Every row gives one point. The points of each table are mixes of a few directions, plus a little noise. How many directions does each table use, and how many do they share? Where both have some left over, give the other angles between the two spaces (their principal angles), to ten degrees, smallest first.

First (6 x 3):
[[-0.06  0.21 -0.37]
 [ 0.10  0.19 -0.44]
 [ 0.22 -0.19  0.28]
 [ 0.13  0.17 -0.41]
 [-0.31  0.07  0.02]
 [-0.08 -0.46  0.90]]
Second (5 x 3):
[[ 0.23 -0.13  0.14]
 [-0.09 -0.20  0.43]
 [-0.10  0.37 -0.65]
 [ 0.41  0.09 -0.35]
 [-0.45 -0.13  0.43]]
Directions: first 2, second 2, shared 2

First (6 x 6):
[[ 0.44 -0.21 -0.28  0.02 -0.55  0.04]
 [-0.77  0.37  0.48 -0.05  0.97 -0.07]
 [-0.44  0.21  0.27 -0.03  0.55 -0.04]
 [ 0.34 -0.17 -0.21  0.02 -0.43  0.03]
 [ 0.26 -0.13 -0.16  0.02 -0.33  0.03]
 [ 0.16 -0.08 -0.10  0.01 -0.20  0.02]]
Second (6 x 6):
[[ 0.16 -0.08 -0.10  0.02 -0.20  0.02]
 [-0.05  0.03  0.03  0.00  0.06 -0.01]
 [ 0.69 -0.33 -0.44  0.05 -0.87  0.07]
 [-0.20  0.10  0.13 -0.02  0.25 -0.02]
 [ 0.17 -0.08 -0.11  0.01 -0.22  0.03]
 [-0.77  0.37  0.49 -0.05  0.98 -0.07]]
Directions: first 1, second 1, shared 1

First (10 x 11):
[[-0.24  0.31 -0.08 -0.32 -0.15  0.12  0.25 -0.04  0.02  0.15  0.05]
 [-0.18  0.50 -0.45 -0.64 -0.17 -0.32  0.07 -0.02  0.01  0.05  0.27]
 [-0.31 -0.46 -0.69  0.35 -0.87 -0.22  0.13 -0.47 -0.73 -0.51  0.10]
 [ 0.24  0.43 -0.51 -0.30 -0.18 -0.44  0.51 -0.16 -0.35  0.05  0.20]
 [-0.13 -0.22  0.39  0.07  0.27  0.22 -0.52  0.21  0.39 -0.02 -0.10]
 [-0.81 -0.08  0.18 -0.28 -0.19  0.46 -0.52  0.11  0.42 -0.04 -0.02]
 [ 0.43 -0.15  0.22  0.35  0.29 -0.02  0.12  0.04 -0.05  0.06 -0.13]
 [ 0.29 -0.04  0.29  0.16  0.35  0.06 -0.01  0.12  0.14  0.11 -0.10]
 [-0.16 -0.39  0.70  0.41  0.25  0.64 -0.28  0.16  0.32  0.08 -0.31]
 [ 0.88  0.07 -0.05  0.20  0.42 -0.50  0.26  0.04 -0.20  0.07  0.01]]
Second (9 x 11):
[[ 0.53 -0.11 -0.29  0.21  0.20 -0.32  0.03  0.13 -0.30 -0.63 -0.19]
 [-0.25  0.12  0.78 -0.02 -0.40  0.57  0.68 -0.60  0.56  0.00 -0.18]
 [-0.08  0.06  0.12  0.18 -0.61  0.30  0.95 -0.61 -0.20 -0.21 -0.16]
 [ 0.02 -0.05 -0.31 -0.10  0.33 -0.27 -0.62  0.43 -0.12  0.21  0.17]
 [-0.23  0.09  0.55 -0.04 -0.28  0.41  0.44 -0.41  0.40  0.07 -0.09]
 [ 0.03 -0.05 -0.23 -0.11  0.36 -0.25 -0.62  0.42 -0.02  0.19  0.15]
 [ 0.40 -0.10 -0.38  0.14  0.21 -0.34 -0.13  0.22 -0.34 -0.40 -0.08]
 [-0.02 -0.03 -0.32 -0.02  0.08 -0.17 -0.24  0.20 -0.25  0.14  0.12]
 [-0.40  0.06  0.09 -0.25  0.12  0.08 -0.48  0.20  0.25  0.63  0.25]]
Directions: first 4, second 3, shared 1; angles 30, 60

First (8 x 14):
[[ 0.14 -0.33 -0.29 -0.36 -0.24  0.56  0.23  0.21 -0.31  0.33  0.38  0.30
  -0.20 -0.20]
 [ 0.42  0.43  0.45 -0.24 -0.49 -1.07 -0.35  0.27  0.27  0.09  0.24  0.30
   0.12 -0.05]
 [ 0.18  0.62 -0.70 -0.26  0.00 -0.64 -0.16  0.06  0.53  0.75 -0.54 -0.36
  -0.33 -0.12]
 [-0.37 -0.47  0.39  0.67  0.50  0.38  0.07 -0.46 -0.17 -0.71 -0.10 -0.11
   0.33  0.31]
 [ 0.06 -0.29  0.05  0.47  0.25 -0.49 -0.18 -0.40  0.22 -0.09 -0.11  0.05
   0.23  0.15]
 [-0.10 -0.36  0.06  0.08  0.07  0.47  0.15 -0.05 -0.24 -0.15  0.19  0.10
   0.05 -0.01]
 [-0.01  0.03  0.17 -0.33 -0.27  0.43  0.17  0.30 -0.28 -0.06  0.28  0.13
  -0.08 -0.10]
 [-0.29  0.37 -0.09 -0.04  0.18  0.38  0.12  0.05 -0.01 -0.14 -0.34 -0.42
  -0.15  0.02]]
Second (8 x 14):
[[-0.08  0.21  0.56  0.22  0.04 -0.34 -0.15 -0.06  0.08 -0.47 -0.05 -0.06
   0.23  0.16]
 [-0.38 -0.66 -0.75  0.39  0.66  1.01  0.34 -0.46 -0.18  0.10 -0.33 -0.29
  -0.13  0.10]
 [-0.09 -0.25 -0.36  0.05  0.18  0.38  0.14 -0.12 -0.07  0.15 -0.08 -0.07
  -0.10 -0.01]
 [ 0.01 -0.24 -0.50 -0.11  0.05  0.38  0.15 -0.02 -0.08  0.36  0.00  0.01
  -0.18 -0.10]
 [-0.06 -0.03  0.03  0.09  0.08  0.04  0.01 -0.06  0.00 -0.08 -0.05 -0.04
   0.03  0.04]
 [-0.12  0.01  0.22  0.22  0.15 -0.03 -0.04 -0.13  0.02 -0.29 -0.10 -0.10
   0.12  0.12]
 [ 0.05  0.22  0.38  0.00 -0.12 -0.35 -0.13  0.07  0.07 -0.21  0.05  0.04
   0.12  0.04]
 [ 0.67  0.73  0.43 -0.86 -1.05 -1.09 -0.32  0.77  0.18  0.44  0.56  0.52
  -0.08 -0.34]]
Directions: first 4, second 2, shared 2
